Each row is a point. The window is the flat piece filled in between its corners: a triangle in 3 columns, a solid with four corners in 4, and so on. A path goes straight from each point to the next, and from the last back to the first. After which points does the path pass through the window?
(in the rows, 128 means zero)

Window, 3 rows:
[[181 158 114]
 [120  77 182]
 [ 73  75 114]]
Path:
(1): [ 76 116 130]
(2): [123 198 117]
(3): [221 129 134]
(4): [80 40 96]
(5): [137 191 123]
(6): [ 83 140 157]
(7): [168 113  94]
(8): [ 92  61 107]
Through the window after points: 6, 8

Window, 4 rows:
[[127 141 198 173]
 [130 130  87 139]
 [195 135  97 152]
 [ 83 189 169 158]]
Path:
(1): [135 181 120 181]
(2): [171 103 219 128]
(3): [129 136 168 126]
(4): [ 99 221 117 202]
(5): [ 96 167 170 179]
(6): [130 186 198 135]
(7): [ 97 179 192 139]
(8): [ 85 152 158 188]
Through the window after points: 3

Window, 8 rows:
[[194 115 152 183 144 161 148 114]
 [154 122 200  84 182 189 179 109]
 [119  49 154 111 194 205 162  62]
 [169 191 106 100  35  96 139 135]
 [208  94 157 141  73 117 111 174]
 [152 105 180 146 156  83 139 123]
 [ 89 193 167  43 185 181  79  61]
 [117 194  67 113  59 154 136 203]]
Path:
(1): [109 121 155 130 127 138 154 111]
(2): [107 135 196 114 116 152 156  85]
(3): [177 162 110 107 143 137 133 137]
(4): [139 159 133  72 201 176 120  97]
(5): [ 92 180 178 107  41 136  99  98]
(6): [101 115 198  81  36 144 105 130]
(7): [206 167  74 145 138 134 137 177]
(8): [201  79 122 114 226 215 103 124]
(9): [ 42  75 198 117 106 129 215  34]
(10): [111 160 165 142  61 143 108 142]
(11): [181 169 114  81 154 140 138 129]
(12): [174 122 119 103 128 154 135 126]
Through the window after points: 4, 6, 8, 12

Window:
[[115 128 126  61 131 197 204 123 125 137 121]
 [232 119 170  47 167 104 157 188 138 114 143]
 [111 170  91  94 130 154 122 108 194 142  76]
 [130 156 105 129 195 220 168 118 154 119 131]
 [ 67 180 149 203 106  74 116  43  45 113 130]
 [ 94 150 129 180 111  75 159 137 101 152 185]
 [228  46 128  97 116 118 137 148 159 115 141]
 [165 188  62 114 117 169 188  95 125 129 146]
 [193 127 137  83 108 171 109 164 105 142 200]
 [111 179 154 189 114 108 147  36 104 199 151]
 [141 184 172 249  35  97 132 107  89 154 117]]
Path:
(1): [168 124 113 174 108 151 147 105  76 174 114]
(2): [130 159  86 161 184 120 145 171  58 151 126]
(3): [117 141 162 126  54 125 159  58 202 132 175]
(4): [ 99 145 157  97  67 116 155  76 175  95 127]
(5): [153 164 102 182 187 131 147 143  54 204 155]
(6): [112 186 118 171  93 129 168 137  80 159  75]
(7): [163 124 140 113 128 137 139  58 157 109 228]
(8): [202 142 136 148  93  89 211  69 170  97 240]
(9): [ 92 157 140 133 127 158  71 140  48 179 103]
(10): [156 128 125 101 124 163 161 151  96 189 114]
(11): [167 158 136 125 140 114 158 124 143  97 162]
(12): [125 166 146 153 140 169 165  88 184 120 155]
(13): [132 147  70 107 159 150 126 128  50 170  84]
(14): [151 163 104 144 144 146 150 116  93 135 124]
(15): [122 163 168 120 123 111 142 113 122 129 159]
(16): [152 176 138 127  93 118 152 123 164 102 160]
Through the window after points: 2, 4, 6, 8, 10, 12, 16

Window (14 x 14):
[[112 135 141 157 132  83 168 147 133 135  77  85  78 113]
 [157 185 108 143 119  87 104 116 223 126 125 133  82 157]
 [ 97 174 155 116 197 118 102  89 119  88  80 102 117 119]
 [ 91 103 170 112 103 115 113 121 155  90 129  82 107 116]
 [ 77 147 173  95 134 138 173  87 142 111 106 116 173 141]
 [100 143 147 206 163 182 149  83 136 103 130 208 120 134]
 [165  91 104 102 139  61 120  64 130 185 141 212  33 140]
 [114 187  81 132  72 125 128 106 151  57  95 130  97 132]
 [ 93 148 103 143 155 114 100 125 125  93 107 110 153 165]
 [187 152 142  99  74 137 169  99 111  23 137 103 176 130]
 [131 150 145 153 123 114  84  61 121 143  91 153  88 187]
 [128  60 107 163 154 108 214 111 175  65   7  72  95  89]
 [195 128  88  84 161 176 127  72 146 192 148 171  49 162]
 [ 96 151 122 216 149 198 195  18 136  95 159 131 172 105]]
Path:
(1): [142 129 128 137 130 131 130 104 138 123  89 122 126 116]
(2): [ 86 167 134 159 151 125 197  56 144  71 124 136 106 166]
(3): [128 162 141 124 154 114 164 113 133 131 136  82  73 171]
(4): [134 101 112 173 105 138 123  93 154  80  55 194 150  68]
(5): [147 139  93 154 127 174 147 148 112 132  27 130 190  87]
(6): [110 123 178 109 118  88 151  50 139  59 190 103  64 167]
(7): [120 139 157 101 124 131 172 102 134  84 110 121 111 172]
(8): [119 146 110 152 127 130 118  77 154 119 105 119 170  70]
Through the window after points: 3, 7

Window, 14 rows:
[[106 152  60 173 121 122 136  88  96 141 138 123  89 172]
 [114 165 102 154 139  83 200  69 127 159 150 154 126 119]
 [107 147 181 103 156 177  78 124 184 104 109 127 133 120]
 [130 161 158  58  74 143 124 113 135  69 137 106 140 127]
 [156 184 107 170 141  76 192 136 138 148 121 106  82 184]
 [137 180 101 167 146  79 162 116  65 126  78 164 151 174]
 [164 146 173 154 104 135  68 100 143 143 113  90 144  84]
 [139 102 141 138 124 182 139 152 124 160  82  96 147  91]
 [135 157 116  68 130 128  70 172 158  70 176 122 156  85]
 [126 189 136 165 173  94 191 107  47 181 176 116  87 180]
 [149 116 110   7 145 114  61 111 177 132 160  97 161 162]
 [124 207 126 213 135 149 186 116 112 175 134  90 173 174]
 [111 115 175  82  70 123  70 166 172 113 161 151 159 131]
 [ 78 116 157 123 131 108  94 140 145 107  94  57 167 109]]
Path:
(1): [140 119 125 161 151 131 131 103 116  83 146  98 171 157]
(2): [117 170 141 103 128 122  97 151 153 160 125 123 118 107]
(3): [ 68 204 137  73 148 110 109 124 168 190 104  99 151  99]
(4): [175  81 154 161  77 131 116 135 119  66 183 162 130 161]
(5): [133 133 134 136 115 123 105 120 141  92 134 109 145 125]
(6): [112 207 146  56 155 116 114 190 147 193 137 122 128 113]
(7): [114 189 126 121 114 131 101 121 141 146 131 108 131 115]
(8): [149  94 146 185 151 128 187 125 107 114 111 131 136 146]
(9): [175 125 168 164 167 106 150  93  98 106 156 140 134 146]
(10): [ 89 170 101  82  88 120  96 139 145 139 100 102 130 124]
(11): [123 162 124 114 110 110 124 117 124 157 143 114 128 125]
(12): [149 115 159 141 143 121 126 129 146  64 120 115 163 167]
Through the window after points: 3, 5

Window (14 x 14):
[[181 181 136 173 162  88 157 101  97 132 194 142 105 117]
 [156 117 183 101 184 156 205 115 108 133 137 168 171 172]
 [131 175 115 113 178 249 137 129 103 190 130 154 140 135]
 [ 95 150 141 181  32 116  55 176  93 140 108  65 168  40]
 [132 170  43  54 144 148  49 113  68  26 142 164 144  66]
 [204 194 192 161 138  48  84  75 192  83  33 133  55 133]
 [ 63 157 120  78 201 162 112 141  85 121 142  85 120  99]
 [106  90 118 113 161 179 150 166 108 164 168 189  85 159]
 [ 66 124  66 140 139 187  94  61  62  72 159 129 143 117]
 [138  87  70 113 204 150  89 101  88 152 106 142 147  78]
 [225 195 175 162 110  21  33 116 178 121  83  60 114 205]
 [ 91 154 103 107 189 142  70 100 175 119 151 176 169  98]
 [ 49 184  55 121 157 125  85 135  37 113 104 168 168 110]
 [183 196  91 138 116  59 123 132 248 114  30  59 112 152]]
Path:
(1): [ 99 180 118  73 118  26  99  77 118 134 153 156 126 114]
(2): [ 36 112 139  65 193 141 110  71  89 244 132 192 122 126]
(3): [219 158 113 174 131 139 146 168 119  31 120  98 165 123]
(4): [119 144 123 158 182 158 104 181 102  87 151 109 141 126]
(5): [108 162  72  70 142 118  98  46  82 137 116 156 124  89]
(6): [125 139 169  92  93 107  96 107 114 186 157 131  90 169]
(7): [151 139  79 171 208 153 119 158 135  76 109 148 138 129]
(8): [128 132 102 152 139 163  93 172  85  83 110 133 130 132]
(9): [ 82 143  92  79 175 150 126  59 108 183 175 137 151  94]
(10): [ 99 154 115  66 162 137 107 119 115 143 151 124 117 124]
(11): [126 147 123 163 185 141 104 123 124 102 114 139 142 104]
(12): [146 155 109 179 181 187 123 148 123 130  82 111 136 135]
Through the window after points: 2, 4, 6, 10
